Each row is a point. To make a cloud, some directions were put in groups of two or more. Within a group, all points are equally far from the middle, so they leave a hole (a ring in 2 directions, a hollow ball in 3). The other directions are filled evenly. Then the cloud was stretched, turned, moved and blurred a little. How many holes are there, and how many directions does each take, smallest first?
(in the rows, 128 means zero)

Cloud:
[[159 151]
 [172 120]
 [170 114]
 [ 95 123]
 [ 94 134]
 [143  96]
 [170 138]
 [112 103]
 [164 105]
 [ 94 135]
 [ 95 142]
 [121  99]
 [160 102]
 [ 94 126]]
Holes: 1 (2)

Cloud, 21 rows:
[[124  98 146]
 [ 96 105 139]
 [113 101 152]
 [ 81 110 153]
 [ 99 189 105]
 [129 130 111]
 [ 96 151 115]
 [168 118 141]
 [ 79 136 124]
 [ 99 166  99]
 [152 138 162]
 [ 84 142 100]
 [ 96 117 144]
 [ 98 151 115]
 [121 138 139]
 [ 85 135 109]
 [ 83 167 116]
 [123 129 164]
 [120 100 169]
 [ 96 169 139]
 [ 90 141 117]]
Holes: 0

Cloud (31 x 4):
[[105 136 117 114]
 [113 145 166 111]
 [ 82 126  89 135]
 [150 107 101  91]
 [170 109 108 116]
 [103  89 153  91]
 [166 124  95 149]
 [160 143  89  96]
 [179  88 153 130]
 [148 154 109 147]
 [129 103 141  76]
 [171 111 105 134]
 [ 88 120 127  82]
 [121 116  99 116]
 [141 133 137 135]
 [108 123 136 158]
 [109  69  87 147]
 [122  89 134 152]
 [134  71 137 135]
 [ 97 118 145  78]
 [163 117 135 124]
 [113 156 120 128]
 [125 162 148 144]
 [128 108  92 140]
 [ 98 106 151  53]
 [166 116 132 131]
 [103 100 116 131]
 [129  91 107 138]
 [102 109 151  75]
 [109 106 117 160]
 [ 94 100 136 174]]
Holes: 0

Cloud (53 x 6):
[[108 164  90 151 123 140]
 [102 115  79 171  89 138]
 [106 193 137 139 137 181]
 [100 150 129 174 120 137]
 [ 89  94 103 137 161 123]
 [151 137 128 153  88 165]
 [136 152  91 136  81  98]
 [ 68 111 127 119 130 106]
 [162  89 104 123 117 143]
 [111 106 110 166 106 149]
 [104 150  97 153  72 118]
 [129 137 145 140 165 154]
 [116  90 106 144 148 112]
 [164 106 126  90  82 134]
 [140 105 157 125 101  72]
 [ 94 123 154 113 163 127]
 [129 133 146 128  83 144]
 [116  87 123 133 139 176]
 [119 108 110 100  70 158]
 [148  77 102  95 114 109]
 [134 131 125 128 120 134]
 [116 126 130  92 145 143]
 [120 144 103 112 148 120]
 [ 92 110  98 131  71 140]
 [137  81 138  91 154 125]
 [131 172 125 149 124 121]
 [152 118 113 141 153 157]
 [105 141 131 171 127 121]
 [117 166 163  87 105 121]
 [138 128  77 113 151 113]
 [164 114 127 124 108 103]
 [115 161 102 165  76 163]
 [147 185 127 120 138 115]
 [150 137  78 157  95  98]
 [116 152 154 136  68 122]
 [152  98 122 109 177 110]
 [151 142 132 102  76 109]
 [ 95  99 135 109  89 172]
 [129 153 138  78 141 156]
 [116 149 128  90 108 127]
 [142 137 163 119 122 157]
 [110 121 161 157 151 179]
 [140 124 129 127  88 119]
 [ 81 104 117 105 120 168]
 [159  92 162 103 106 110]
 [ 79  99  95 127 131 136]
 [151 172 133 133 109 163]
 [ 85 146  89 115 137 118]
 [ 78 145  78 133 149 127]
 [170 101 170 123 101 103]
 [ 78 131 158 131  91 140]
 [161  87 102  95 134 131]
 [ 94 133 147 127 142 172]]
Holes: 0

Cloud:
[[167 121 118 144 182 166]
 [167 150 149 103 145 112]
 [103 114  97 113 124  98]
 [128 106  96 155 104 176]
 [113 114  70 159 140 147]
 [175 119  85 115 113 117]
 [157 134 112  90 165  98]
 [146 108  93 133  95 170]
 [120 142  93 164 168 134]
 [129 113 107 101  92 143]
 [ 87 101 113 154 146 119]
 [141 122 172 128 175 141]
 [108 122 142 180 154 149]
 [175 109  95 146 117 115]
 [129 150 145 112 113 146]
 [115 136 130 135 182 101]
 [133 154 145 113 141  97]
 [141 167 133 123 117 123]
 [104 127  93 140 146 182]
 [113 143 142 134 177 164]
 [100  91  97 153 149 166]
 [108 131 105 119 174 167]
 [113  91  89 140 162 160]
 [113  99  74 154 141 120]
 [161  90 129 114 152 102]
 [118  94 105 141 101 106]
 [137 163 121 150 159 170]
 [133 137 162 127 184 144]
 [ 98 101 101 167 136 166]
 [181 156 133 104 142 143]
 [116 130  90 114 153 182]
 [122 104  99  98 171 156]
 [155 109  85 102 120 102]
 [137 140  96  88 160 164]
 [109 122 108 170 104 126]
 [183 140 128 132 145 172]
 [107  94  88 137 123 102]
 [139  80 138 146 157 173]
 [166 155 118 157 158 159]
 [143 140 152 134 128  93]
 [140 156 135 143 108 154]
 [147 109 166 115 141 117]
 [129 158 110 170 151 148]
 [146 159 127 169 131 145]
 [160 113 145 128 182 104]
 [160 130 127 177 160 114]
 [164 110  99  88 116 139]
 [115 120 124 144 120 192]
 [145  92 152 166 166 139]
 [162 103 110 167 111 143]
 [131 134 167 108 139 142]]
Holes: 2 (3, 3)

Cloud:
[[136 116 150 123 108  60 107 148]
 [106 168 122 120 147 137 145 124]
 [108 135 141 123 122 174 173 136]
 [148 102 136 155 176 166 162 150]
 [112 134 136 105 150 165  86 129]
 [ 98  93 149 131 147 134  57 109]
 [117 109 158 110 119 108 193 155]
 [103 130  99 136 128 180 112 139]
 [104 133 159 121 125 117  96  89]
 [156 166 117 135 138 141  80 167]
 [105 115 185 157 144 125  66 127]
 [107 113 176 160 154 164  97 150]
 [114 114 138 119  77 160 109 131]
 [118  98 150 124 150 133 188 117]
 [128 163 106 115 126 109 140 107]
 [123 124 195 121 115 107 134 151]
 [114 157 162 147 138 203  88 161]
 [108 136 133 101 141 146 153 123]
 [ 92 150 153 160 136 156 103 122]
 [128 152 161 176 101 142 122 109]
 [170 155 132 149 160 163 100  97]
 [147  92 105 141 124  86  97  95]
 [171 150 153 147 121 138  95 121]
 [ 95 118 143 129 132 161  90 127]
 [129 127 111 128  87 131 149 129]
 [144 116 119 141 123  72  92 121]
 [118 133 168 107 109 185 127 165]
 [113 131 153 153 123 143 148  70]
 [149 125 128 165 140 163 132 192]
 [117  83 147 120 150 152 100 126]
 [154 133 121 110  95  83 165 171]
 [118  87 154 122 132 186 140  93]
 [163 101 133 103  81  70 100 116]
 [169 145 162 115  91 112 104  96]
 [161 146 121 166 157 128 117  98]
 [ 91  93 138 118 132 125  73 144]
 [165  96 111 134 127 128 151 117]
 [131 119 161 124 161 190  91  91]
 [113 110 164 100 120 157 111 160]
 [147 131 122 119  78 129 172 146]
 [175 147 159 146 129 124 139 155]
 [146 156  97  98 132 133 166 117]
 [130 124 159 154 172 110 102 129]
 [145 103 149 104  97  79 130 161]
 [158 130 104 110 108 102 136 121]
 [108 100 132 104 108 157 131 104]
 [158 110 110 120 103 156 150 117]
 [166 122 104 128 131 183 183 124]
 [122  98 133  90 116 142  87  73]
 [159 153 142 150 113 136 143 185]
 [125 152 158 125  87 115 114 107]
 [171 169 142 113 139 145 137 103]
 [118 155 123 109 140 145 144 116]
 [119 119 153  93 121 170 142 142]
 [109 124 151 117 141 143  87 201]
 [136 138 162 117 147 121  83 195]
 [157 128 163 124 136 139 154 194]
 [159 170 137 111 107 120 115 144]
 [ 93 122 148 159 161 116 144 134]
 [113 127 183 116 124 130  80 113]
 [176 159 128 144 164 112 158 121]
 [109 138 143 114 101 133  63 124]
 [139 143  94 100  93 140 147 178]
 [109  91 165 116 115 170 126 127]
 [148 138 168  90 172 113 164 112]
 [112 113 152 120 131 190 148 135]
 [128 113 123 144 152  84  97 136]
 [111 113 161 147 163 168  87  77]
 [132 181 120 137 140 149 111 146]
 [113 115 169 140 120 111 139 172]
 [129 118 122 122 127 100 149 185]
 [106 153 180 125 121 164 115 174]
 [117 135 174 123 152 124  92 150]
 [ 79 102 139 138 137 127  79 136]
 [123  86 171 150 124 145 130 154]
 [146 169 134  85 143 124 153  91]
 [ 96 120 162  95  91 104 157 142]
 [139 154 127  90 105 144 125 140]
 [177 122 125 129 132  97 153  69]
 [102 140 105 107 143 178 136 154]
 [145 140 123 134 108 119  65 125]
 [167 108 168 117 156  95 138  96]
 [103 122 177 139 108 103 151 174]
 [141 141  96 145 148 142 118  99]
 [138  83 165 147 104 120  96 155]
 [ 89  90 116 109 131 133 110  91]]
Holes: 1 (2)

Cloud:
[[142 114 129 146 105 115  75 145  83]
 [120 167 107  86 134 136 140 125 130]
 [ 99 148 161  98  94 135  88 151 133]
 [118 149 145  76 113 155 112 105 119]
 [151 117 112 112 144 141  91 187 104]
 [120 161 157  77 112 142  76 141 149]
 [ 84 119 175 118 140 124 119 123 155]
 [153 110 110 120  89  97  79 113  64]
 [135 168 119 113 180  94  83 143 109]
 [151 132 123 136 102 167 109 117  85]
 [130 152 128 150 136 128 105 198 140]
 [136 118 142 157 124 100 144 148  85]
 [ 93 149 169 142 109 100 103 152 129]
 [168 115 142  97 129 112 140 163 137]
 [164 124 106 146 150 107 116 119  81]
 [159 147 179 107  98 142 116  99 140]
 [123 111 126  90 142 134  84  85 124]
 [140 163 158 116 163  97 102 115 159]
 [137 147 128  66 109 151 113 166  92]
 [ 85 119 103 140 139 125  89 103 114]
 [144 113 125  87 164 113  87 115 139]
 [157  94 111 154  98 101 135 139  88]
 [149 179 138 120 122 131 124 127 142]
 [144 123 166 132  77 146 112 146 116]
 [105 142 159 125  78 166 105 119 137]
 [134 138 137 113  65 106 137 157 143]
 [120 163 170 108  86 148 106 111 149]
 [162 116  83 118 115 100 107 160  94]
 [131  93  76 139  71 108 101 114 104]
 [122 110 153  72 106 156 142 145 116]
 [182 169 152 124 128 119 103 178 108]
 [134 117 130  79 135 173 110 132  85]
 [102 153 111  80 150 172 132 142 143]
 [112 154 140 112  60 135 137 140 101]
 [135 138 125 152  84 102 141 106 120]
 [150 143 154  71  79 130  98 131 101]
 [132 127 163 122 112 168 152 123 113]
 [100 151 145  78 113 178 145 151 147]
 [146 141 142  75  60 133 115 136 153]
 [144  82 107 113  96 164 120 154  85]
 [122 152 109 112 128 130  64 115 103]
 [121 133 173 140 128 114  73  71 119]
 [171 118 116 107 135 156  95 160 125]
 [126 126 127 109 137  98  71  90  86]
 [100 119  77 117 145 115 117 147 111]
 [111 159 153  98 105 158 147 115 128]
 [173 125  88 114  79 119  94 146 141]
 [117 140 126  80 100 163 116 160  76]
 [129 152 124  97 142 152  54 121 133]
 [145  84 118 125 124 156 119 102  93]
 [134 101 160 132 128 154  99  93 116]
 [137 111 163  70 120 130 114 134 144]
 [ 89  92 139 109 142 158  72 122 158]
 [127 142 133  83 125 115  99  86 103]
 [148 159 122 116 107  83 112 148 137]
 [172 122  97 104 122 127 133 196  93]
 [146 108 137 119 127 178 105 136  83]
 [ 96 112 170 101 123 113 100 125 179]
 [168 126 167 131 155 140 130 135 124]
 [154 152 107 108 132 130  73 147  82]
 [152  78 117 142 115 143 141 138 109]
 [107 173 121  92 135 119  80 119 130]
 [144 155 148 135 139  83 111 117 146]
 [112 108 125 110  99  86  73  88 114]
 [125 120 116 121 167 167  98 123 104]
 [138 166 116 121 166 109 123 138 128]
 [153 141 154 137  97 162 119 124 133]
 [132 128 157 126 143 128 160 141 130]
 [137 150 142 140 114 174 131 149 149]
 [ 82 107 169  98 138 136  92 122 165]
 [158 161 157 112  99 139 154 118  86]
 [133  93 134 153 135 138 136 142 123]
 [176 144 193 113 129 112  83 166 147]
 [150 129 157 133 109 170 116 127  93]
 [ 78  90 115 114 139 136 108 132 121]
 [131  88 110 119 113 116 118 152  54]
 [129 138 116 103 117  90 137 124 147]
 [157  91 144 143 142 140 106 115 120]
 [166 150  84 104 127  98 128 130  92]
 [117 146 135  86 121 128  67 162 167]
 [144 172  93 101  96 135 135 165 126]
 [126 114 136  77 121 126 138 123 152]
 [125 127 105 111 152  91  78 129 101]
 [170 136 126  97 114  71 123 151 110]
 [151 121 102 132  88 167  96  97 134]
 [138 136 116 109  85 151 123 118  42]
 [179 121 105  95 155 107 104 105 101]
 [121 123 146  86 119 126 134 170 153]
 [147 168 134 107  88 144 161 121 121]
 [133 126 113  96  98 158 114  91  76]
 [123 115 120 118 188 133  85 123 109]
 [ 86 151 128 138 103 148 103 127  89]
 [148 165 129 160 139 118 104 170  85]
 [178 147 146 146 118 131  82 100 114]
 [148 134  93 149 140  99 114 140 101]
 [150 120 110 129 114 176  97 130 130]
 [124 129 102  86 117 114 120 179  92]
 [163 106 163 141 132 154  95 143 123]
 [176 105 124 134 147 122 136 131 110]
 [181 150 124 145 127 113  82 108 101]
 [155 128 108  96 125  80 117 148 120]
 [145 176 136 113 139 151 120 194 133]
 [188 103 153 116  94  93 150 152 102]
 [171 138  97 137 122  92  81 119  95]
 [187 158 133 112 125  93  80 165 118]
 [155 110 155 111  72 147 150 146 141]
 [137 146 138  92 163 108  55  88 117]]
Holes: 2 (3, 3)
